Rows are points. The points of each table are mixes of a few directions, plus a little noise. Count the directions of each table, and those that both share. Where both have some left over, give the other angles between the two spaces (their principal angles), to ten degrees, smallest first.

First (7 x 2):
[[-37  39]
 [ 46 -48]
 [-24  25]
 [-13  14]
 [ 75 -78]
 [-43  44]
 [ -4   5]]
Second, 6 rows:
[[-52  -3]
 [ 50   3]
 [-57  -4]
 [-17  -1]
 [106   7]
 [-30  -2]]
Directions: first 1, second 1, shared 0; angles 50

First:
[[ 18  28 -21]
 [ 52   6 -44]
 [-78  -4  63]
 [  7 -30   1]]
Second (5 x 3):
[[ -13   46   -2]
 [ -11   41   -2]
 [   2   -8    0]
 [ -11   41   -1]
 [  32 -121    6]]
Directions: first 2, second 1, shared 1

First, 9 rows:
[[  32  -28  -18   -3    4   -9]
 [  29    1    7  -50    1  -19]
 [-121   95   51   41   -5   21]
 [ -14    6   -4   29   10  -12]
 [  -1  -16   -8   16   -9   24]
 [  -8   31   25  -43   -2  -10]
 [  30  -30  -22   11    8  -13]
 [  31  -20  -20    9   18  -36]
 [  21  -39  -11   -9  -25   52]]
Second, 8 rows:
[[-11  -1  -7   1   2 -97]
 [ 16   2  -5  -6  -9   4]
 [-28 -15  28  26  26  25]
 [-77  -9  27  28  43 -16]
 [ 64  27 -46 -48 -50  16]
 [ 12 -12  12  13   3   0]
 [ 10 -11  20  14   7  83]
 [ 14  20 -28 -28 -21 -15]]
Directions: first 3, second 3, shared 0; angles 30, 40, 60

First:
[[ -23  -42   92  -50  -28   13   32   99]
 [   1   17  -65   17   41  -32  -14  -16]
 [ -13   -3   39  -24  -23   24   20   65]
 [  21  -50   61    6  -20  -10  -11  -92]
 [  33   61  -80   59   -4   27  -30 -121]
 [ -11   27  -37   -2   14    2    5   47]
 [  -7  -39   18  -14   23  -40    0   10]
 [   0   30  -29    8   -2   17    0    8]]
Second, 8 rows:
[[ -47  -40   -3    9   -3  -11   63  -12]
 [ -61  -17  -15    4  -27   14   31  -14]
 [ 111   40  -10  -34 -103   18  -68    9]
 [  20    9  -11   21  -79  -42  -10   18]
 [ -39   74   38  -28  111   -4   10    9]
 [  -1  -43  -11   37   47   14  -38   -3]
 [  81  -31    8   -3   24    5  -19    0]
 [ -63    8    4   -4   30    7   31   -8]]
Directions: first 3, second 5, shared 0; angles 40, 60, 70

First:
[[  34  -49    9  -12   48  -90  -29   -5   18]
 [ -30   29   -2   24   20  -21   86   -1  -62]
 [   9  -32    4   37   64   82   -1  -34   -5]
 [  -8   14   -5   -1  -27   54  -12    2   10]
 [ -24   37   -7    1  -44   55   14    7   -6]
 [  54  -70   12  -29   47 -121  -70   -2   47]
 [ -35   37   -5   30   12   14   88   -3  -63]
 [  -1   18   -5  -24  -66   53  -54   14   43]
 [  -2   19   -3  -28  -52  -27  -22   21   20]]
Second:
[[  -4  -17   -7  -25  -34   -8   34 -101   25]
 [   2  -74  -58   20  -69  -10   42  -70   15]
 [  -4    1   -9    7   -1   -2  -23    1  -26]
 [  48   62  -15    0   38    5  -16   38   -5]
 [ -78  -49   51  -29   16   10   56   37   80]
 [   3   37  -30   14   28   -1  -72   40  -69]
 [  32   39   68   12   21    8  -21   53  -20]]
Directions: first 3, second 5, shared 0; angles 90, 90, 90

First:
[[  6  39  13 -73  25 -11  11  -9  -4  17  17]
 [-35 -10  16  40  37   0 -36  15  -2  44  -8]
 [-22   0 -39  37   6 -33  41 -23   2 -26   7]
 [ 34 -11   8 -44 -33  -3  17  -6   9 -19   5]
 [ 37  20 -23   8 -56  49  -5  12 -12 -56 -18]
 [  1  24 -24 -34 -30 -55  12   8   0 -30 -14]
 [-21 -29  18  46  25  14 -27   8   3  35  -3]
 [  1 -31  30  21  26  39 -12  -5   5  34  14]]
Second, 11 rows:
[[  -2    3    1   32   -1   34  -26   14   -8    2  -11]
 [ -13   -5   -5  -17    8  -49   23  -12    9    4    8]
 [ -81  -13  -21   77   42  -85  -18   13    3   34  -19]
 [  52    0   11 -121  -23  -31   73  -41   18  -25   39]
 [  11    5    5   23   -8   52  -27   14  -10   -3  -10]
 [   3    3    2   19   -3   31  -19   10   -6    0   -7]
 [  31    3    7  -48  -15    9   23  -14    4  -14   14]
 [  22    5    6  -10  -12   36   -4    1   -4   -8    1]
 [  28    3    7  -37  -14   17   16   -9    2  -12   11]
 [ -35   -3   -8   55   17  -11  -26   15   -5   16  -16]
 [ -17   -1   -4   28    8   -3  -14    8   -3    7   -8]]
Directions: first 5, second 2, shared 2

First, 10 rows:
[[ 31 -18  68  51   0   5  23  -1   4  50  13  18]
 [-46  23 -51 -22  15 -19 -11 -17 -31 -39 -38  13]
 [-12  31  25  51  17 -46 -30 -30 -43   7  -4  23]
 [  4  31 -23 -21 -22 -17 -64   8  16 -27  47 -46]
 [-18 -30 -29 -48 -17  48  47  24  29  -9 -28   1]
 [-17 -10  -5 -27 -36  33  13  24  33  -1   1 -11]
 [ 34 -31 -11 -35  -8  37  23  25  39   2  18 -27]
 [ 49  19 -10  22  54 -53 -44 -30 -37 -12  27 -15]
 [ 32 -36 -10 -12  34  19  47   0   0   7 -19   9]
 [-57  23  44  40 -38  -7  -5  -4 -11  21 -18  34]]
Second:
[[-10 -31  -4   5 -16  -3  35 -44   0  -8 -58 -20]
 [ 25  15   0  10 -28  36 -12  -8  40  11 -10   8]
 [ -2 -41  -9  12  63   3 -35   0 -36  16 121  64]
 [-12  62 -10  -9  10 -52 -14  12 -31 -28 -48 -23]
 [-20   1  -1 -14   2  48  21  42  12  20  13  59]
 [ 42 -11   3  23   1 -20 -41 -40   5  -2  40 -34]
 [ 18  15  25  -6  -5   5  37  36  11  14 -32  -9]
 [-40  -9  -6 -24 -29 -19  15   2  -3 -22 -24 -45]]
Directions: first 4, second 6, shared 3; angles 80

First:
[[-13  -2 -23 -15  12  14  10  -2  21  33 -34   7  -5   9]
 [ 27  -1  25 -44  19  -7 -51  -4   6   4 -10 -11  -9  34]
 [-26 -44  12 -44 -17 -11  21 -28 -47 -28  30  -7 -16 -37]
 [-10 -45 -22   6  21  49 -79  42 -68  67  37  70  12  40]
 [-10  -2 -41  43  16  45 -27  41  -7  68  -6  54  17  31]
 [  4  34  21  28 -31 -41  69 -23  31 -73   2 -49   2 -50]
 [ 25  43   6   1  10 -15   7  -7  63  -5 -43 -31  -2  17]
 [ 17   5  43 -33 -15 -40  11 -31   3 -64  11 -45 -13 -21]
 [  0   2   1 -37   8  -6  10 -20  25   3 -31 -19 -14   3]
 [ 23  -3  44   5 -14 -26 -29  -1 -34 -55  52 -14   4 -10]
 [-40  12 -64  88 -10  39  56  32   7  47  -9  48  26 -19]]
Second, 8 rows:
[[  31   24   27  -33  -15   18   -6   -5   64   18   30    7   29   33]
 [ -53  -43  -47   56   42  -37   26   -4 -121  -64  -80  -16  -69  -95]
 [ -10   31   -1    4  -16  -36   28    4   20   24   -9   -7   24   13]
 [   4   40   -1    3  -14  -21   -4   22   39   62    3    7   40   55]
 [  -1  -19  -18   18   29   15  -31   13  -37   -1  -25   12  -22   -5]
 [  31   17   10  -15   15   22  -29    9   38   21   -5   18   12   27]
 [  15    6   28  -33  -20    7   25  -25   39  -27   27  -10    8  -13]
 [ -16  -55    2   -1  -21   32  -10  -15  -42  -34   58  -11  -21  -15]]
Directions: first 4, second 4, shared 1; angles 30, 60, 80

First, 8 rows:
[[  -8   -5  -20    4  -27    0    5   -9   -8   29   -4  -23   28   31
    11   13  -36   16   14   17]
 [   0   18   -6    9  -12   10   -7   -6  -14    8    0   -4   22   37
     8  -18  -22   15  -19   26]
 [  -8   32   11   -7   10   -4  -21    3   -7    1  -12   10    8   51
    26  -28   10    0  -13   -7]
 [ -35  -12    3  -13   -6   10   -3   -4   -1   18  -32  -14    0   62
     2  -14   -3   17   12   -4]
 [  38  -23   -4   11    8  -17   22    8   16  -22   37    9  -20 -121
   -22   47   12  -28   15  -15]
 [ -28  -24   18   -2   16   40    5   -3    6  -21  -24    5  -35   22
   -47  -41   23   19  -27   20]
 [   7   31    6   -9    8  -25  -19    8   -3    3    1   10   10   13
    38    2   12  -18    7  -27]
 [  32  -16   -6    9    3  -13   18    5   10  -15   31    7  -13  -96
   -16   39    5  -21   11   -9]]
Second, 11 rows:
[[ 35 -14  25 -23  21  -5   1  17   0   1 -14   6  -5  -5  45  16  17   9
   63 -46]
 [-20 -46  -2  12 -26  19   1   7  12   5  -4  -2 -35  10 -33   2  33  15
   29 -33]
 [-14  -4  30 -25  22  28 -15 -12  17 -33 -33   7  -9  13   1 -25  18 -12
   -2 -32]
 [ 54 -21   9   0   7  18  27   6 -17   4   6  -6  13 -30  15  14 -29  36
   31  29]
 [-33  25 -15  -3 -16   2 -11 -25  -3   9 -12 -18  37  41   4 -12 -38  -7
  -35  25]
 [-17  -3  17 -22  21 -10 -10   2  18 -15 -18   5 -17  -7   6   3  29 -28
   13 -45]
 [ 10  58  -9  -9  20 -37  -5  -6 -13   6   8   1  39  -4  37   4 -31 -24
  -33  30]
 [  3  18 -11  24 -11   5  -4   1 -11  -1  22   8   0   4 -17 -19  -1   6
  -40  32]
 [-41  -2 -23  -6  -3 -40   7  -5  17  14   4 -12  -5 -27 -20  32  -1 -36
   -7  -6]
 [-17  14 -26  53 -49  23 -14  -3 -15   9  31   7  -4  49 -43 -40   6  25
  -59  44]
 [ 45 -26   6   0  13  -4  27  17  -6   3  11   1 -12 -49   6  28  -2  18
   41   3]]
Directions: first 4, second 6, shared 3; angles 30

First (8 x 24):
[[ -12   -3    5  -11   -5   -2    9  -21   12  -15    0    2   -2    2
    30    9   29    5    8   27   -1   -7   13  -10]
 [ -10   -1    4   -3   -9   -6    5   -8    1   -6    7    6   -1    2
    13    6    5    0   -3   16    0    1    5   -6]
 [  -4    6    3  -17    7    4   10   -8   17  -13    0   -6    6    4
    19    4   27    8   11    9   -3  -14   20   -9]
 [  -1   21    3  -18   13    5   14   14   13   -6   12   -7   16   10
    -1    2    5    4    0  -13   -9  -13   29   -9]
 [  37  -32  -44   44    8    9  -55   72  -31   55   -2  -31   -9  -42
  -121  -49  -85   -6  -18  -68   32   13  -96   39]
 [  21    2    9   12   13   10   -5  -19   -8    3  -35    6   -9    5
    12    1   11   -3   15  -15   -9   10   -1   12]
 [ -19   -9    3   -9  -15   -8    7  -19    9  -14    9    4   -4   -1
    27    9   22    4    2   36    4   -5    6  -11]
 [ -11   16   18    2  -12  -11   15  -11  -14   -5   11   25    2   20
    20   18  -12  -11  -15    9  -14   15   24   -6]]
Second, 11 rows:
[[  0  -4  18  27  29  10 -14   6 -36  -6 -18 -24 -20  23   8  11   7   4
    5  11 -28   5  -8  15]
 [  0   0   1   1   1   1  -1   0  -2   0  -1  -1  -1   1   0   1   0   0
    0   1  -2   0   0   1]
 [ -1  -8  34  52  55  18 -25  11 -69 -10 -34 -45 -38  44  16  21  13   8
    9  20 -54   9 -15  29]
 [ -1  -6  24  37  39  13 -18   8 -49  -7 -25 -32 -27  31  11  15   9   5
    6  14 -38   6 -11  20]
 [  1   6 -26 -39 -41 -14  19  -9  52   8  26  34  28 -33 -12 -16 -10  -6
   -7 -15  41  -7  12 -22]
 [  1   7 -31 -47 -49 -17  23 -10  62   9  31  41  34 -40 -14 -19 -11  -7
   -8 -18  49  -8  14 -26]
 [  0   3 -13 -19 -20  -7   9  -4  26   4  13  17  14 -16  -6  -8  -5  -3
   -3  -7  20  -3   6 -11]
 [  0   1  -2  -4  -4  -2   2  -1   5   1   2   3   3  -3  -1  -2  -1   0
    0  -2   4   0   1  -2]
 [  1   5 -20 -31 -33 -11  16  -6  41   6  21  27  22 -26  -9 -12  -8  -5
   -6 -12  32  -5   9 -17]
 [ -1  -8  32  49  52  17 -25  10 -66 -10 -33 -43 -36  42  15  20  12   8
    9  19 -51   9 -15  28]
 [  0   4 -17 -27 -28 -10  13  -6  35   5  17  23  20 -22  -8 -11  -6  -4
   -4 -10  28  -5   8 -15]]
Directions: first 4, second 1, shared 0; angles 60
